Every row gives one point. Each copy is the shape, with its points in the same order, stretched, turned, moved and blurred by noise. Some copies are also mirrored. Which?
(in the rows, 128 means zero)

Shape, 6 rows:
[[156 140 100]
 [ 78  79 143]
 [155 133 122]
 [139 111 106]
 [ 80 138 106]
 [ 98 138 130]]
Copy 1:
[[167 129 119]
 [ 64  73 101]
 [152 115 140]
 [142 103 108]
 [ 97 133  84]
 [ 96 128 117]]
Copy 1 is: only turned
Copy 2 (6 x 3):
[[159 136 135]
 [ 66  80 143]
 [149 138 148]
 [139 108 133]
 [ 88 122  96]
 [ 97 132 117]]
Copy 2 is: only turned

Shape:
[[184 118 134]
 [139 176 152]
 [107 127 181]
 [ 82 157 104]
 [141  98 123]
 [152 107 154]
 [107 122 127]
 [166 127 139]
 [119 114 172]]
Copy 1, 9 rows:
[[160  87 139]
 [108  99 101]
 [ 87  90 151]
 [100 163 118]
 [142 120 154]
 [133  89 151]
 [112 131 144]
 [144  95 129]
 [ 96  99 159]]
Copy 1 is: mirrored
Copy 2:
[[146 107  76]
 [ 94 166  92]
 [ 80 100 128]
 [119 180 178]
 [144 106 120]
 [124  93  95]
 [125 131 150]
 [137 116  91]
 [ 97  94 123]]
Copy 2 is: mirrored
Copy 3, 9 rows:
[[173 103  93]
 [155 159 143]
 [136 109 174]
 [ 83 166 146]
 [126  96 110]
 [154  93 126]
 [106 121 139]
 [160 113 111]
 [138  96 159]]
Copy 3 is: only turned
Copy 4:
[[184 141 145]
 [132  98  91]
 [105  87 148]
 [ 70 136  91]
 [138 150 156]
 [150 126 161]
 [100 132 133]
 [163 134 136]
 [121  96 158]]
Copy 4 is: mirrored

Shape, 9 rows:
[[122 134 118 120]
 [106 158 152 145]
 [ 77  83 143  99]
 [110 142 167 102]
 [134 137 111 114]
 [112  61 134 109]
 [150 123  93 156]
 [143 109 116 113]
 [ 89 113 153  93]]
Copy 1:
[[113 137 139 125]
 [118 171  95 117]
 [101  75 112 149]
 [100 121 106  90]
 [113 134 153 116]
 [134  59 136 160]
 [158 152 161 155]
 [133 104 159 128]
 [ 92  96 109 116]]
Copy 1 is: mirrored
Copy 2, 9 rows:
[[115 115 102 116]
 [ 89 161 126 115]
 [105  59 164 108]
 [112 131 148  79]
 [120 124  97 120]
 [144  51 155 138]
 [125 126  83 172]
 [140  97 110 130]
 [107  87 152  78]]
Copy 2 is: only turned
Copy 3 (9 x 4):
[[117 122 126 135]
 [148 150 133 153]
 [154 117 102  64]
 [153 148 148 107]
 [102 115 126 141]
 [147  73 110  79]
 [100  83 109 177]
 [112  90 128 130]
 [148 140 122  78]]
Copy 3 is: mirrored

Shape:
[[132 152 188 176 135 123]
 [150 131  95 124 103  74]
 [154 118 199 144 139 129]
 [126 119  77 153  98 110]
 [161 118  89 131 128 105]
 [120 116  87 150 121 101]
 [146 142 171  89 119 106]
 [138 110 173 130 121 125]
 [125  99 101 121 123  73]
 [157 135 177 108 128 141]
 [118 137 178  97 133 135]
 [126 127  79 139 153  93]]
Copy 1:
[[135 147 151  78 155 171]
 [144 108 142 165 148  93]
 [127 166 107  72 172 144]
 [151  91 130 157 101 130]
 [143 135 114 160 135 117]
 [134  97 125 155 115 146]
 [105 154 135 103 166  85]
 [122 141 111  87 151 126]
 [117  89 108 158 147 115]
 [112 179 117  85 154 110]
 [ 84 152 121  89 143 122]
 [118 118 121 178 130 152]]
Copy 1 is: only turned
Copy 2, 12 rows:
[[108  82 143  87  88 148]
 [158 126 141 101 143  89]
 [140 116 129  83  76 171]
 [163  89 129 132 140  91]
 [167 113 108 111 124  91]
 [152  92 117 120 150 105]
 [127 162 152  98 104 140]
 [148 121 140 105 100 163]
 [160 122 124  99 165 119]
 [133 148 137 108  74 150]
 [108 144 138 115 103 163]
 [138  99  86 109 156  88]]
Copy 2 is: mirrored
Copy 3 (12 x 6):
[[ 73 180 170 138 123 126]
 [144  87 124 122  74  89]
 [114 197 187 106 129 144]
 [114  74 131 157  97 128]
 [153 109 123 137  73 124]
 [107  88 128 131  88 137]
 [150 160 142  84 123  99]
 [119 162 177 102 134 144]
 [125  91 135  84  81 129]
 [149 181 155 112 137 127]
 [124 171 144  82 149 136]
 [117 101 102 116  62 136]]
Copy 3 is: mirrored
Copy 4:
[[125 128  95 110  73 144]
 [118  87 129  91 156  79]
 [171 115 103 120  78 147]
 [ 97 107 132 131 146  81]
 [139 108 107 119 154  85]
 [104  92 116 135 148  96]
 [159 106 125  89 124 156]
 [153 112 125 127  98 142]
 [124  63 120 119 154 100]
 [174 136 119 113 108 152]
 [153 115 123 119 115 187]
 [107  90  85 124 161 106]]
Copy 4 is: mirrored
